Rows are points. Before rounding, the points of a table are all equally far from one centre. They may lie mostly on one side of it. Where is the centre, to within rounding?

Points (5 x 2)
[[-13  58]
 [-28   7]
 [ 32  58]
 [ 50  20]
 [-18  -7]]
Centre: [ 9 24]

Points (10 x 6)
[[-16 -14   3  44  20 -21]
 [-60 -13  24  12  -7 -12]
 [-33 -31  22 -18  34  -6]
 [-30  -9   9  -1 -21  35]
 [-32 -27 -23  27  13   6]
 [-26  -5  23  31  10  36]
 [  5 -33  15  21 -17 -10]
 [-50 -16  -5  14  21  24]
 [-52  16  10  -2  26 -13]
 [-23 -11  -5  37   8  29]]
Centre: [-20  -7  11   6   7  -1]

Points (18 x 11)
[[-16 -49  11   3 -20 -11 -12  22  -2   4 -15]
 [-34 -54  11 -19  -1   6 -10 -12 -12   6  20]
 [-36  -3  -3 -21 -18 -15  -5  -4   6  26   8]
 [-24 -45  10 -23  11  21 -13 -35 -13   5  -5]
 [  0 -58   0   3  -1  23 -17 -20   7   2  11]
 [-18 -43 -14  32  15 -12 -21 -24  -4  -9   0]
 [-24  -8  -7  30 -18  -3  10  27 -12 -10   5]
 [  6 -60  11   4  13  15  19  -2 -30   2   5]
 [-38 -51 -13  -8  13  -2  17 -20  -8  18  15]
 [ -1 -36 -31 -10  -9  -8 -27 -21 -16 -28   8]
 [  0  -5 -16 -15 -27  32  22  -6 -23  17   2]
 [-44 -29   4  -8  29   1 -15 -13 -17   6  14]
 [-29 -17   7   1  22   0   7   7  21  27   1]
 [-48 -17   3 -13  -1   0  10  -1 -34   0 -26]
 [-27 -36  13 -12  23   8  15 -39   2   7  17]
 [  0 -31  24  20 -11  17  14  -5 -42  14  11]
 [-38 -48  -7  17 -23 -15   9 -17   0   5  12]
 [-31 -33  -2  -1 -11  22  -8  12 -34   6  22]]
Centre: [ -7 -19  -2  -1  -1  -1   4 -10 -10  -1   0]

Points (24 x 18)
[[-28   9  -6   1   4   7 -20   2 -37 -20   2 -17 -27   9 -19  25   0  -5]
 [  0  18   8  18  16  48  16  -9   8  20 -23 -14  -8 -20 -29   0   9  21]
 [-22  11  10  12  13   7 -20  -6 -22  -8  -9 -13 -32 -36 -11  12 -12 -10]
 [-16  -1 -38  32 -22  35 -12  13   2   9 -13   3  -7   6 -26  12 -13  15]
 [-44  23  -8  -3 -20  40  17   5   1  -6 -20 -11 -28 -13 -26 -15  -8   2]
 [ -7 -13 -21  13  -7  34 -16 -18   3 -13  16 -10  21  18 -31  17  -9   6]
 [ -4  45  -6 -13  -8  35  -2   1 -12 -13 -13 -29 -17   2  -9 -14   2  -3]
 [-29  30   0   3  -9  26  -1  -1  -6 -34 -19 -19   7 -22 -22  -5  14   9]
 [-16  10   8   2   2  13 -16 -17   6  -9 -42 -10  25 -18 -46  -1 -17   3]
 [  1  -9 -28   2   2  19   1 -11  -9  -9  -7   9 -49  -1 -22 -23 -27 -15]
 [-13  25 -17  27 -13  11  12  -5 -21  -4   6  20 -18  -7 -16  -9  30  -8]
 [ -3  39 -11   0 -22  34   6 -12 -16   9 -37   6  -9  -7 -23  28 -19   7]
 [-33 -20  -4   6 -17  32 -10   3  13 -29  -5  -3  -3   5   3   6 -23 -16]
 [ 27   1 -22  19  -5  15   5   3 -18 -18  -7 -24   3 -23 -22  26 -23  -7]
 [-35  12 -13  -1  12  36   2 -23 -23 -25 -14  -1 -22 -17 -39 -21 -20 -26]
 [ -4   8  -9  11  14  31  10  31  -6 -28 -31   9 -11 -30 -48  18  15 -11]
 [-13  12   4 -15  -3  33   8  17 -15  -3 -38   0 -33  32 -10  -8  -2  -6]
 [-16  43 -10  22   8  26  -5  15 -29 -26   0   8  17  -3 -23   8   1  -9]
 [-23   2  -9  -2  -6  39  -7   3 -48 -20 -11 -12   1   3  -3  16   2  -9]
 [-12  13 -21   8   0   9   8  19 -23 -27 -18 -29   8  14 -21 -23   1  -6]
 [  7   5 -12  23  -7  35  33 -11 -18   9 -10  26 -40  -9 -27  10 -14   4]
 [ -5  21  15   3 -15  60   7 -40 -11 -15 -18 -16 -10 -10 -29  -3  -8 -15]
 [-26  19 -31 -22  11  20   2   2 -29 -29 -25  -5  -3  -2 -28  -4  -5 -25]
 [-27   2 -31   8 -26  20  -2  16 -19  -5 -26 -17 -34   0 -21   0  13  -6]]
Centre: [ -6   6  -3   9   1  24   3  -2  -3  -6 -12   0  -9   0 -29   5  -5 -12]

Points (30 x 24)
[[ 46  -7 -18   7  10 -29  21  -4   8  14   8  28 -31   1 -31   3  -5  -7
  -41 -35  -2 -28  13  -3]
 [ 20 -12   5 -21   9 -40  11 -34   3  15 -15  18 -23 -23   5   8  10  -6
  -51 -33   2  23  17  -9]
 [ 10   2 -15 -28 -20 -30  -2 -27  25  11 -19  43 -36  10  -2  21  16 -14
   -6 -21  19  -4  20 -31]
 [ 29  14  -4 -10  22  -9  26 -37  13   7  10  19   6  10  14  -5 -29  40
  -29 -25  10  -3  15  -9]
 [ 27  37  11  -3  16 -24 -15 -32  17  -2 -10  11 -29 -32 -24   7 -10  -6
  -28 -16   8 -15  17 -21]
 [ 21  -1 -15 -39  32 -22   9 -22   6   5  -3  43 -17 -12  -5 -25  22  -3
  -19 -20  19   9   1  -4]
 [ 10  10  19   1  36 -24   3 -25  11  18   5  11 -13 -17   8   8  -2 -12
  -27   0   0 -31  54 -22]
 [ 30   6  53 -20 -12   5  12   3 -22   1  -5  -3  -6 -22 -15 -18  -2   2
   -4 -10  10   1  29 -26]
 [ 53  10  22  -3  19 -13   2   6  17   9  -6  46 -12 -13  -2   5 -30   8
  -14 -10  12 -18  35  -8]
 [ 42   4 -10   2   0 -21   6 -16  33  -8 -11  24  -2  11  27  -9   1   5
  -12 -34  19 -26   0 -25]
 [ 11   3  -7 -24   3  -1  -2 -24  24 -24  -3  20 -30  -2 -23  40  -7   6
  -14 -25  21  -4  45 -29]
 [ 21 -16  -9  -1  16 -12  35  -2  -7  31 -10  18  14  32 -16   0   1  26
  -13  -5  19  21  13 -25]
 [ 31 -11  -3  -2  15  -1  -5 -12  31   5  -9  12  -1  -1  22   5 -22  25
  -46 -18  29  -5   8 -25]
 [ 52  21   4 -20  12  -2  34 -14   3   4 -24   9 -20  14 -23   6   4  15
  -11 -18  24  10  20   8]
 [ 30  22   9  -1  29   2  15 -10 -11  -3 -29   5 -25  -7  -3  11 -33   8
  -23 -27  21   7   9 -46]
 [ 18  -7  28   2  21 -10 -13 -22  10  14  -3   4   6   7  -5   1  33  38
    5 -56  31   4   6  -8]
 [ 20  18 -10 -12  40 -24   8 -27  17   6 -19   9  -5  -7 -26  -5  -8  33
   14  -6  18  22  13 -17]
 [ 23   8 -17 -16  23 -25   3   0 -21  -5  24   3  -8  10 -46 -18  -9  32
  -22  -2  19  -5  16  -2]
 [ 41  16  15  -1 -17 -36  16  12 -27  45  -6  11 -19   1  -8   0 -36 -12
    2 -29  18 -13  17 -23]
 [ 28   1  22 -15 -11  21  33 -15 -11  23 -24   7 -22  -7  -2  -2 -10 -16
  -31   1  29  -9  23 -17]
 [ 21  15   5 -16   9 -60  40  11  -2  -3 -17   0 -36  -4  -8  11  -9  -2
  -10 -20  12   1  -7  -8]
 [ 27 -10  15   6  30 -18  18 -27 -17  15  11   6 -27  -8   3 -19   3   8
  -16 -44  12  12  51 -18]
 [ 32  18  16 -11   2 -28  11 -23  12   4   4  31 -38  17 -21   4  -8   8
  -21   7   9  19  13 -15]
 [ 28   2   8   6   6 -19   2   1   9  13 -26  13  -4 -11 -13 -14  14  13
  -45 -15  34   4  44   4]
 [ 14  27 -15  -9  21  -3  40 -27  -5  11  20  22 -27  13 -10  12 -11  -8
    4  -4  26  -4   3  -4]
 [ 45  24   0   3  -5  -6  12 -15  20  15  30  20  -3   6   8  11  -3   9
   -9 -37  22 -20   3 -26]
 [ 15 -14  -1   0   3 -18 -14 -40  -4   0 -22   5 -12 -15 -36 -19 -23   8
  -14  -8  16  34  16 -32]
 [ 28  -7 -21  -9  16  -9   6 -32 -28 -10  -2  21 -26 -25 -33   6   6  -4
  -34 -28  18 -37  22 -31]
 [ 17  23 -14  -5  13   9  11  -3   3  24 -14   3 -11  25  -3  -5  21  14
  -26 -42  34  15  -2 -15]
 [  9 -25  -8 -14  19  -2 -23  -8  -4  18  -5 -10   3 -19 -19 -41   9  36
  -10  12   3   3   0 -13]]
Centre: [  4  -8   1 -13   3 -12  -3  -9  -9  12 -11   9 -10  -1  -7   6  -8   8
  -2 -24   1 -16  12  -5]

Points (29 x 24)
[[  4   0 -31  -5  12   3 -13   8  11 -35  10   9  25 -28  -4 -24  34  -5
   21 -12  -6 -16  41 -34]
 [  8  13  -6  10  -9  -7  -6   8 -18 -19  14  27  28 -21 -17 -27  14  -7
   25 -38  -8 -26  26 -24]
 [ -6  27 -27 -11   5  11  22 -17   5  -7  13  14  30 -11  -6  11  37   2
    9   3  -8 -13  21 -37]
 [  4 -13   4   6  -7   9 -25   8   9 -30  13  17  23 -25   2 -16  17 -21
    3 -24   2 -16  17 -25]
 [ 13  15 -15  10   1  -3  -9   7  30  -7  -3  22  21 -15  17  -3  38 -15
    6 -15   4 -30  10 -30]
 [ 25   9 -17   8   1   6  -6   0 -15 -10  15  25  13 -56   2 -26   1 -13
    4 -21 -20   3  20 -25]
 [ 11   9 -11  14  -4   4  -2   0 -10 -11   6  18  22 -16 -16 -26  39 -35
    8  -8 -21 -27  26 -37]
 [  5  25  -2 -10  24  17 -18   0  -8  -3   5   1   6 -19 -15 -19  37  -9
   23 -31  -8 -27  14 -46]
 [ 14   7  -8 -26  18  11  27 -20   1  -4  -2  17  22 -54   8 -35  12 -16
   23  -7  -3 -39  17 -29]
 [  8  16  -6   2  -9  -1  13 -32   0 -15  14   9  -6 -22   5 -28  28  -2
   22 -30 -35   3  22 -29]
 [-12  -6 -19  11 -24  -2   2  -6 -22 -18  12  -3  22 -20 -19 -12   6  -8
   17 -20 -10 -11  21 -16]
 [ 13  19 -27   2  -3  10  -4  -5   6  -8  -1  31   2 -23 -18 -23  33  -5
   21 -38  -6   3  19 -37]
 [ -3   4   0  -9  -3  30  18  -7   7 -16   0  -9  16  10 -14  -4  11  -8
    9 -33 -26 -19   6 -10]
 [ 26  17  10  11  15  15  29 -19   4 -15 -23  13  -6 -17  -5 -12  27  13
   12  -7 -14 -17  40 -32]
 [ 29 -14 -10 -16   5   8  17 -13   9   7   7   1  28  -4   0 -14  20  -6
  -16 -24 -15 -34  33 -21]
 [ -1   9  -4  -5  13  -1  10 -19   6   9   0  11  26 -21   8  12  37  -9
   -5  -1 -13 -24  16 -54]
 [ 14  -2   0  28   9  17  11  -7 -19   0   3  32  10 -27 -17  -8  34 -19
    5 -20  11 -10  13 -34]
 [ -4  26   1  -4 -14  -3  23   6  12 -16   8  15  25 -20 -25 -14  20  -2
   39 -33 -20 -24  -1 -15]
 [ 21 -12 -19 -12  30  15  -3  -6  27  -2   4  -2  34 -32 -10 -23  36 -20
    0 -17  -6 -12   6 -21]
 [ 18  33 -12  -7  27  10   8  20  -9 -23   5 -12 -15 -29 -22 -19  29  -5
   16 -17   4  -2  14 -41]
 [ 27   0 -21   5  17   8   9   0  -2  -4   8  22   6 -18 -15 -32  25   0
  -18 -15 -14 -40   2   0]
 [ 22  -8  12  19  24  24   7  13  -4 -33   7  21  13 -22  -2 -11  11 -21
   18  -3   5 -20  40 -18]
 [  2   8 -13  14  15 -27   2  -6  -6 -10 -24  24  22 -46   9 -12   6  -6
    6 -31  -3 -15  19 -34]
 [  4  -7  -5  -9  -1  14  37  -9  19 -11  14   9  -2 -60  -6  -5  26 -16
   13 -27 -17 -12   6 -25]
 [  9  16 -16  27  -6  18  12  -7  18   1  24  -5   6  -9 -19 -18  14 -22
   11 -25  16   1  10 -10]
 [ 15  11   4  12   7  16  10 -16   4  -3 -10  -2   2 -33   3 -23  37  -9
   36 -20 -24 -15  39  -8]
 [ -7   1 -20  29   4 -19   5  -4  -1 -10  -8  20  22 -31 -31 -32  20 -14
   14   2  -3 -16  13 -27]
 [ 33   5 -13  -4  -3 -12   7 -20   3 -28   5  28   5 -18 -24 -13  -7   0
    5 -20   8 -15   9 -42]
 [ 10   4   6   3  14   2  25 -12 -15  19   5  25  23   9 -19 -13   3 -28
   20 -12 -13 -10  25 -16]]
Centre: [  7   8  -4   0  14   2  18   2   4  -8   7   6  13 -20  -1 -19  12  -2
  11 -12  -5 -12  13 -26]

Points (31 x 24)
[[-48 -18  26  10   2  -7 -14  -7  28  -6  10  29   8   0   3  27  -2  -8
    2  -2  -6 -25  -7 -33]
 [-44  -8  20  15  13 -17 -26  20  14  21   8  11   1   9 -13  11  10 -17
   -5   2  -7 -35  -9 -12]
 [-30 -19  12   5  26 -11 -13  13  28   2   4  -9 -13   2 -14  15 -13  13
   -8   5 -15 -12 -25 -34]
 [-46 -22  15   2   3 -10 -11  -9  37  -7   2  24  24 -12  -1  11   9  19
   -2  18 -24 -25 -22 -13]
 [-39   2  20   8  27   1 -19   1  33  -9  18   1  12 -10 -20  15 -16   3
   12  -1 -11 -43  -2 -14]
 [-41   7  13   3  -4  -6  -4   6  39  10  16  22   1   7  -5  16  -1  22
    1  -9 -18 -43 -14 -11]
 [-40 -15  25   8  19 -25 -28  15  31   9  17   1   0 -11 -34  -3   0   3
    6   4 -12  -8  11  10]
 [-39 -24   3  -9   4 -19 -24  25   6   7  18  23  11   9  -3  10   1  21
   10  10 -17 -37 -13  -2]
 [-47 -19  -4  16  27 -13 -18   8  26 -10  11   2  12 -16  -4   0  -8  21
   16   0  -9 -32 -14 -15]
 [-28 -14  12  28  11   4  -6   6  36   6  20   3  -4 -25   2  13  -7   3
   -4  21   1 -40 -10 -30]
 [-42 -11  -2  21   1  -2 -37  -5  29 -15  32   3  23   3 -18  15  -1  11
   11  11 -18 -18   2 -17]
 [-51 -19  23  -3  15 -11 -29   9  30  -3  13  12  14 -13 -11  23  -6  17
   11   2  -8 -28  -6 -10]
 [-35 -11   2  28  16   3 -24   7  12  -6  22  -1   3 -16  -5   0   1  -2
   -4  -1 -17 -38 -12 -12]
 [-41 -14  15   9  22  -3 -32 -15  18 -13  11  17   5  -1  -9  15 -17  10
    8   3   5 -32   2  -5]
 [-12 -29   0   0  11  -4 -25  -9  41  -7  30  13  19  10  -9  -1  -8  13
   -6  17  -3 -43 -18 -19]
 [-35 -17  11  26   2 -12 -31  12  42  -2  18  17  -4  -7   8  17 -12  -4
   -2  -1  -2 -25  -1 -23]
 [-13 -21  24  17  21  -9 -17   2  29 -21   5  21   7 -14 -15   3 -12   6
  -17  15  -4 -28 -22   8]
 [-23 -17   8  24 -10 -22 -27  24  18  -5  13  13 -12  -4 -31  14 -15  20
    8  23 -12  -8   5 -13]
 [-18 -34  14  30  21 -12 -20 -11  32  -2  18   7  14  -8   7   1   3  10
   -5  -8 -17 -32  -3 -13]
 [-48 -23 -14   6  15  -1 -15  22  27  -3   7  -4  24  -2 -17  22   9  11
   15  19 -15 -29 -24 -16]
 [-35   3   6   9  25  -4 -16   8  26  -8  28  22  11  -4   0   9   4  14
    0 -12  -7 -44 -17 -14]
 [-28 -11   7   0   8   2 -34   9  35  -5  10  17  -7   8  -7  12  -6 -11
   -5   5 -25 -38 -14 -20]
 [-60 -11  27   2   5 -11 -18  -5  35  -9  10   7  10  -8 -22   8   0   4
    9  19   7 -29 -29   1]
 [-40   8   9  14  -4  17 -13 -15  16  -3  13  27   7 -23  -4  15   3  14
    3  18   1 -19 -30 -18]
 [-33 -13   6  28   8 -13 -23  -1  44  -2  15  12  -4  -7 -21 -11  -7  -3
    7 -14 -22 -28   2  -1]
 [-23 -11  -1  10  16  -6 -36  -2  27 -20  11  11  -5 -10 -12   9 -22  18
    1  -3  12 -32 -20   3]
 [-35 -19  22   8  20  -4 -11 -11   3 -18   9   8  -4 -24  -9   0  10  11
   17  12  11 -42   7 -18]
 [-38 -10  31 -11   2   5 -25  14  26   7  33  12  29 -11 -23   1   2   5
   15  16  -6 -33  -5 -15]
 [-30 -15   4  32  39 -18 -16  16  38   1  23 -11  18  -1   0  -4 -10  -7
    3  -3  -6 -21 -23   0]
 [-48 -20  -6   1  -6  -3 -23  -7  38   3  17  13  10  -1   1  -8  -6  10
    5   6  -2 -27  -2 -35]
 [-24 -21  -3  -5  21   8 -27  22  27  21  31  27  18  -6  -7  16  -2  11
    8  -2   4 -25   0  -2]]
Centre: [ -2  -1   3  -3  -2 -20   2  -2  23   0  11  -1  10  -3  -3  11   8  -7
  22  10   1  -7  -9  -4]

Points (28 x 24)
[[ -3   6 -12   9  47 -28  -8 -17 -28   6  -6 -11  13 -21  12 -35 -10 -27
   28   1  -1 -17  -1  28]
 [-23  27   1  -5  19 -17 -27  27 -21  -9   8 -28   8   9   3  -9 -36   6
   18  18  32 -28  17  24]
 [ -7  21  -1 -14  30 -18   0  21 -35  17   3 -23  -3  -8  25 -13 -32  14
   38   7  26 -30  40  36]
 [-15  31 -16  14  42 -18 -12  16 -40   8  -7 -19 -13   4  21 -11 -18  25
   16  -1  36 -32  18  29]
 [-32  16 -11  17  10 -25   8  -3 -19   4  14 -31  10 -38  12   5 -38  10
   26  -3  40 -29   4  23]
 [-24  42 -17   2  12 -15  -3  -5 -10   4  22  -8   3 -19  18 -25 -29 -10
    3   8  22 -30   4  33]
 [-28  35 -11 -10  26 -31   9  -8  -9  13  32 -28  21  -8  -2  -7 -28   0
   13  12  32 -45  25  17]
 [-31  -4 -25   3  35 -25 -27  18 -16   5  20 -30  -4  -2  18  -9  -4   7
   18   3  24 -17  29  21]
 [  0  32 -11 -15   5  -7  -6   4 -45  13  20 -30  16 -16  16 -12 -27  16
   -1   7  41 -14  11  19]
 [-27  21 -15  13  28 -14   3   9 -17  24   9 -34  13 -17   1 -13 -20   8
   20  12  32  -1   7  57]
 [-28  42 -27  18  14 -14  -7  16 -53  26   2 -15   9 -30   6  11 -28   9
   -7  -1  10 -13  17  15]
 [-29  29 -11   7  19  -8 -13   6 -20   9   3   1  -3   0  15  -9 -48  17
    1 -23  26 -36   1  39]
 [-34   1 -30   8  17 -10  -4  -5 -26   7  22 -18   7  -7  19 -22  -6   9
   17  15  22 -38   5  29]
 [ -3   2 -18  21  17  -8 -24   1 -13  19   2 -48  -2 -12   3 -23 -45 -11
   29   1   2  -5  24   9]
 [-24  26   6   8  35 -17 -19  -9 -49  20   2 -19   1   0   3 -19   6 -12
   23  23  21 -36  18   9]
 [-21  15 -15  17  44   0   4  20 -14 -21   5 -27   6  -4  11 -15 -25  10
   18 -16  32 -42  35  26]
 [-14 -10 -30  -9  32 -11  -6  -6 -27   4  10 -17  -6   5   7  -6 -34  -5
   51   0  35 -16  26  18]
 [ -8  29 -17   5  47   9 -23   1 -32   8   4 -28  -2 -25  16   5 -10  15
   29  -1  30  -1  25  25]
 [-29  36 -20  15  33 -33  -8  -5 -41   4  15 -18   3  -9  -5 -11 -25 -20
   23  10  29 -14  29  23]
 [-36  23 -30  13  27   3  -3  25 -28  18  12 -33   8 -16  -5 -15 -23 -23
   29  14  20 -22  24  12]
 [-19  14 -29   5 -11 -18 -14  15 -45   2   5 -37  19  10  13 -10 -22   1
   20   2  33 -11  16   7]
 [-34   9  -4   4  34 -21   0  22 -33  11  16 -45  11 -18  27  -9 -22  -9
   24 -10  29 -25   2  28]
 [-14  17 -20  30  21 -18  -9  20 -60   1  32 -18  17  -9   5 -14 -11  30
   13   4  31   0  21  29]
 [-14 -13 -16  18  17 -36 -10  16 -30  -7  41 -14 -10   2   3  -7 -30  10
   17   6  23 -19  40  28]
 [-23  21 -16   4  42  -4  11  22 -10  15   6 -31 -23 -11  17  -8 -34 -18
    2 -16  28 -11  21  22]
 [-20  16 -24   7  19 -37  -7 -10 -52  -4  23 -23  10  -6   4  -4  -8  21
   40 -18  30 -13  24  19]
 [ -7  29  -6   0  16 -11   6  -6 -28  16  39 -20  11   1  32 -28 -10  13
    7   2  36 -41 -10  23]
 [ -6  17 -14   5  26 -31   5  11 -32  15  21 -27 -18  -7  13 -10 -29  17
   -7  13  50 -30  15   0]]
Centre: [  6  12   2  18  23 -13   8  13 -13  18  10   1  19   1   1   5 -14   4
  20  -7  11 -14  11   4]

Points (29 x 24)
[[  4 -13 -21  -4 -20  22 -28 -15   3 -11  15  23  -6 -12  -5  32  10  18
   10   6  12  25  -5   0]
 [-17 -18 -34  -8 -23  30  20 -22  16  14  -4  53  -9  18  14   1  24 -12
  -14  -7  25   5  41  -8]
 [ -6 -18 -32   8 -20  22 -26 -36  13  16   5  35   2  23  -3  20   0  10
   -9 -12  -3  23  22  -3]
 [ -2   1 -23  13 -22  55 -17  -8  -9  10   7  24  28 -10  29   0  10 -32
  -17   0  -5  18  27 -11]
 [-23  -6 -23  14 -11  21  -8 -33   1  21  14  15   5   1  30  15  21 -16
  -29 -19  29  10  23 -24]
 [  0 -10 -16 -22 -38  48 -14 -11   7  33  -7  29   4   3  19  17  23 -13
  -19  -2  12 -19  37  12]
 [ -3 -14 -32   8 -49  37  -1 -14   3   8   3   3   5  15  10  35  32 -12
  -11 -14  36  16  -1  -4]
 [ -6 -22 -35   8 -22  28  -6 -25   5  -5   4   6 -16  -2  21  24  29 -28
   -4   6   7  12  12   8]
 [ 11 -34 -34  21 -22  34  12 -25 -16  10  21   0   9  26  20 -13  25  -3
   -1   3  -1  -7  16   0]
 [  1 -18 -10  16 -33  13  -4 -28   9  -3  21  11  -3  -5  20  19  27 -14
   -4 -15  22  45  21  10]
 [ 18 -29 -15   9 -28  15  12 -13  17 -12  -5  28   5   5  43  12  32   8
    6   8 -15   7  12 -14]
 [ -3 -25 -18 -23 -32  24 -28 -27  13  22  14  12   7   7  11   5  20 -27
    6   3  11  17   8  13]
 [ 11 -11 -29  23 -16  27   6 -20  33   9   4  19  12  -1  15  18  56  19
  -13 -23  -4   0   1 -14]
 [-10   7 -10  -3 -19  29 -36 -39   7  38  19  29  16  18  19  -2  28   2
    4  -8   0  27  -1   7]
 [ 14  -5  11   9  -6  32 -15 -44  15  15  -6  13  -5   7   0   5  60 -15
    8 -12  -3  10  -4 -25]
 [  4  -7 -24   2 -20  45 -24 -47   7  13  26   8   1  11  15 -12  24 -24
    9 -23  12  11  31  -5]
 [-10 -12 -37 -15 -30  -4   9 -18  16  16   5  18  14  -5   7  16  45  -5
  -11   7   3 -13  31   3]
 [-14 -15  -3   5 -26  25 -10 -29  11  -6 -19  48  -3  -8 -13   8  29 -27
   -9   2  14   4  36  -2]
 [  9 -14 -15   1 -35  52   5 -44  -4 -14  -6   9  22   2  18   7  46  -8
    3   9  10  17   6  -5]
 [-29 -11 -24  17 -22  14   1  -1  17  22   3  18  24   2  16  26  40   8
   12 -16  23  21  13 -21]
 [ 11   2  -3  -4 -45  34  -1 -22  23   0  14  15  -6 -39  15  13  32 -25
  -10  -2  16  21  15   3]
 [ -8 -13 -31  31 -27  20  12 -24 -13  -3  19  23  16  -8  15   8  37 -19
  -11  -9   6 -12  20 -18]
 [-12  -2 -11   2 -22  18  -2 -48  22   9  15   2  -6 -14  10  24  44  -9
   -2 -20  19   0   0  -5]
 [ 13   0 -35  18 -23  39 -22 -12 -23  24  10  16  -3   8   7  22  38 -18
  -15 -26  32   0  19  -8]
 [-16 -11  -7  19 -34  20  13 -11   9  21   9  32  -9  -5   8  33  18 -36
  -12 -10   8  19   2 -18]
 [  2  -6 -36 -21 -33  27 -17 -21  -2  -8  17  18  15  24   3   0  42  19
    2 -20  15   5 -18 -33]
 [  0   1  12   4 -22  31 -27 -26  -5  21  37  18 -15   1  -3  15  60  -2
   -3 -30   7   4  22 -12]
 [ -4 -34  -9   8 -28  42 -17 -32   8  19  22  16   6   8   1  28  19 -10
  -20   1   9   6  26   2]
 [-12  -7 -35  12 -15  16   1   6  27  12   5  14  -6  29  23  -8  56  -4
   -4 -17   7  14  19  34]]
Centre: [  4  11  -3  -3 -17  26   4  -2   3   5   4  15   0  13   3  -4  22   3
  -7  -7   8   8  15  -7]
